Every row gives one point. To make a cloud, some directions were put in groups of two or more. Within a group, all points are equally far from the middle, so they leave a hole (a ring in 2 directions, a hollow ball in 3). The other directions are filled evenly. Then the cloud was stretched, turned, moved and blurred a little. How many holes are there, and how many directions does each take, smallest first?
In the rows, 128 means zero.

Cloud (21 x 3):
[[ 78 103  90]
 [125 149 129]
 [155  78 128]
 [ 76 104  93]
 [184 158 135]
 [162 107 152]
 [ 81 111 113]
 [183  90 107]
 [163 138 154]
 [184 146 105]
 [176 116 100]
 [172  98 106]
 [ 92 165 113]
 [176 114 124]
 [142 155 132]
 [146  79 139]
 [102  94 120]
 [171 103  69]
 [184 113 131]
 [112 170 121]
 [124 138  78]]
Holes: 0

Cloud (29 x 4):
[[126 104 118 129]
 [156 184  88 160]
 [172 142 115 120]
 [ 89 154 139 172]
 [148 181 153 130]
 [158 164 105 106]
 [113 172 114  98]
 [ 86 186 132 139]
 [162 161 115 107]
 [114 137 110 194]
 [151 117  99 173]
 [131 139 120 197]
 [136 105 125 130]
 [155 170  79 126]
 [ 85 187 129 147]
 [172 127 104 144]
 [154 173  78 134]
 [113 149  82 110]
 [159 173  80 138]
 [175 142 102 132]
 [142 146 125 197]
 [161 173 115 184]
 [133 101 107 137]
 [101 199 132 130]
 [120 159  70 126]
 [113 133 101 189]
 [115 173 115  97]
 [140 159 152 184]
 [ 99 172  84 169]]
Holes: 2 (2, 2)

Cloud (49 x 6):
[[116 102  99 208 122 129]
 [120  98 161  69 107 137]
 [151 157 142  88  77 126]
 [169 100 123 142  86 145]
 [ 80 107 169 122 153 128]
 [ 52 118 125  81 133 145]
 [139  96 138 123 121 126]
 [169 117  84 137  82 146]
 [144 126 124 159 125 105]
 [177 161 123 101 148 107]
 [110  72 170 143 160 109]
 [149 130  67 112 110  96]
 [ 85 141  57 111 146 130]
 [109  86 121 187 158 136]
 [121 194 101 141  90 164]
 [ 86 121 127 128 125 131]
 [167 178 122  89 103 161]
 [162 131 129 133 179 167]
 [ 91  93 164 186 102 127]
 [126 171 128 166 120 142]
 [139 162 174  87 156  93]
 [167 161  99 129 124 117]
 [119 160 159 132  68 125]
 [113 158 113  83 129 132]
 [135 164 146 170 151  96]
 [192 159 109  99 132 101]
 [105 158 134  94  86 171]
 [113 170 130 148 166 125]
 [170  95 152 147  78 164]
 [122 204 116 149  62 125]
 [147 173 169 148 174 163]
 [144 113 113  62 134 148]
 [ 81 147 150 112 102  77]
 [155 105 166 144  78 100]
 [195 141 114 175 154  95]
 [151  78  98 200 138 133]
 [174  93 138 123  99 193]
 [166 122 104 171 163 127]
 [ 77 152 167 164 117 142]
 [ 94  99 127 193 146 110]
 [155 127 143 105 133 141]
 [ 73 118  88  85  92 149]
 [ 97 184 157  80 103 123]
 [ 53 105 160 178 154 142]
 [134 200 110 154 124 168]
 [167 148 147  74 120 121]
 [137  89 163 149 124 117]
 [138  72 167 149 130 119]
 [ 77 112 139 104 149  83]]
Holes: 0
